Rows are points. Each copy is the shape, with its points in the same order, stretched, turned, moved and blurred by noise. Say if it was mirrored as well.

Shape (6 x 2):
[[ 2.4  1.0]
 [ 0.0 -3.9]
 [-1.5  2.7]
 [-0.7 -3.4]
 [ 1.6 -1.1]
 [ 0.3 -3.5]]
Copy 1:
[[ 2.4  1.3]
 [-2.8  3.3]
 [ 1.2 -2.7]
 [-2.8  2.3]
 [ 0.3  2.3]
 [-2.3  3.1]]
Copy 1 is: mirrored
Copy 2, 6 rows:
[[-3.4 -2.9]
 [ 3.5 -4.3]
 [-0.3  2.3]
 [ 3.9 -3.6]
 [-0.2 -3.4]
 [ 2.9 -4.6]]
Copy 2 is: mirrored
Copy 3, 6 rows:
[[-1.3  3.4]
 [ 5.2  0.2]
 [-3.1 -1.8]
 [ 4.5 -0.8]
 [ 1.5  2.2]
 [ 4.5  0.6]]
Copy 3 is: only turned

Shape, 8 rows:
[[ 1.2  2.4 -0.4]
 [ 1.7  2.8 -0.2]
 [-5.1  0.0 -1.5]
 [ 0.8 -1.6 -0.8]
 [ 0.2  0.8 -2.0]
 [-0.6 -1.5  6.8]
 [ 2.0 -1.1  1.5]
 [ 1.2 -0.4 -1.5]]
Copy 1, 8 rows:
[[-0.5 -1.9  0.3]
 [-0.9 -2.4  0.6]
 [ 1.0  2.9 -4.5]
 [ 3.3 -0.4  0.9]
 [ 2.0 -1.8 -1.4]
 [-3.2  5.9  5.7]
 [ 1.3  0.1  3.4]
 [ 3.0 -1.8  0.2]]
Copy 1 is: mirrored
Copy 2, 8 rows:
[[-0.5 -3.6  0.7]
 [-0.8 -4.5  0.3]
 [-3.9  4.5  4.8]
 [ 1.6  1.5 -1.5]
 [ 0.9 -1.0  1.7]
 [-6.4  1.9 -8.7]
 [ 0.2 -0.1 -4.5]
 [ 1.9 -0.2 -0.2]]
Copy 2 is: only turned
Copy 3, 8 rows:
[[-1.2 -2.2  0.9]
 [-1.2 -2.8  2.2]
 [-2.5 -0.5 -5.4]
 [ 1.2 -0.2 -1.2]
 [-0.9 -3.0 -1.5]
 [ 3.9  8.0  3.9]
 [ 2.9  1.6  1.7]
 [ 1.0 -1.5 -1.2]]
Copy 3 is: mirrored

Shape (8 x 4):
[[ 0.5  3.6 -5.0 -2.1]
 [ 1.7  0.4  1.0 -4.4]
 [-0.6 -1.9 -2.0  5.0]
 [-2.2  2.7  0.2 -0.1]
 [ 3.4 -0.8  1.5 -0.4]
 [-1.7 -3.8  0.2  5.0]
 [-0.4  1.2  2.9  3.3]
 [ 2.9  1.7  2.6 -0.2]]
Copy 1 (8 x 4):
[[ 2.0 -2.4  3.8 -1.2]
 [ 1.0 -2.3  0.0  3.4]
 [ 0.4  4.1 -0.9 -4.8]
 [-2.9 -1.8  1.9 -0.9]
 [ 1.5 -1.5 -2.3  1.2]
 [-0.1  5.3 -2.0 -4.6]
 [-2.2 -0.9 -1.6 -2.6]
 [-0.5 -4.0 -2.1  1.2]]
Copy 1 is: mirrored
Copy 2 (8 x 4):
[[-4.9 -4.2  1.1  2.6]
 [-2.1  0.1  3.0 -1.5]
 [-0.3  2.9 -1.9  3.3]
 [ 0.4 -1.2  0.1 -0.4]
 [ 0.0  3.2  1.7 -0.1]
 [ 1.1  4.7 -3.0  1.4]
 [ 4.0  2.8  0.7  0.1]
 [ 1.8  2.1  3.0 -0.8]]
Copy 2 is: only turned
Copy 3 (8 x 4):
[[-1.9  5.1 -0.4  3.0]
 [-3.9  0.5 -1.6 -1.3]
 [ 3.4  0.5 -2.3  0.6]
 [-1.1  0.5  2.9  0.6]
 [-0.7  0.7 -2.1 -3.5]
 [ 4.0 -2.6 -2.6 -0.2]
 [ 1.1 -0.7  2.9 -2.7]
 [-1.0  1.3  0.9 -4.2]]
Copy 3 is: only turned
Copy 4 (8 x 4):
[[-7.1 -2.8  1.7 -3.8]
 [-2.9  2.8  2.3  4.4]
 [ 3.2  2.3 -4.1 -7.7]
 [-2.0 -2.4 -3.8  0.0]
 [ 2.8  3.2  2.9  1.4]
 [ 4.0  4.7 -6.6 -5.2]
 [ 4.4 -1.3 -3.2 -0.3]
 [ 3.4 -0.5  2.7  2.4]]
Copy 4 is: mirrored
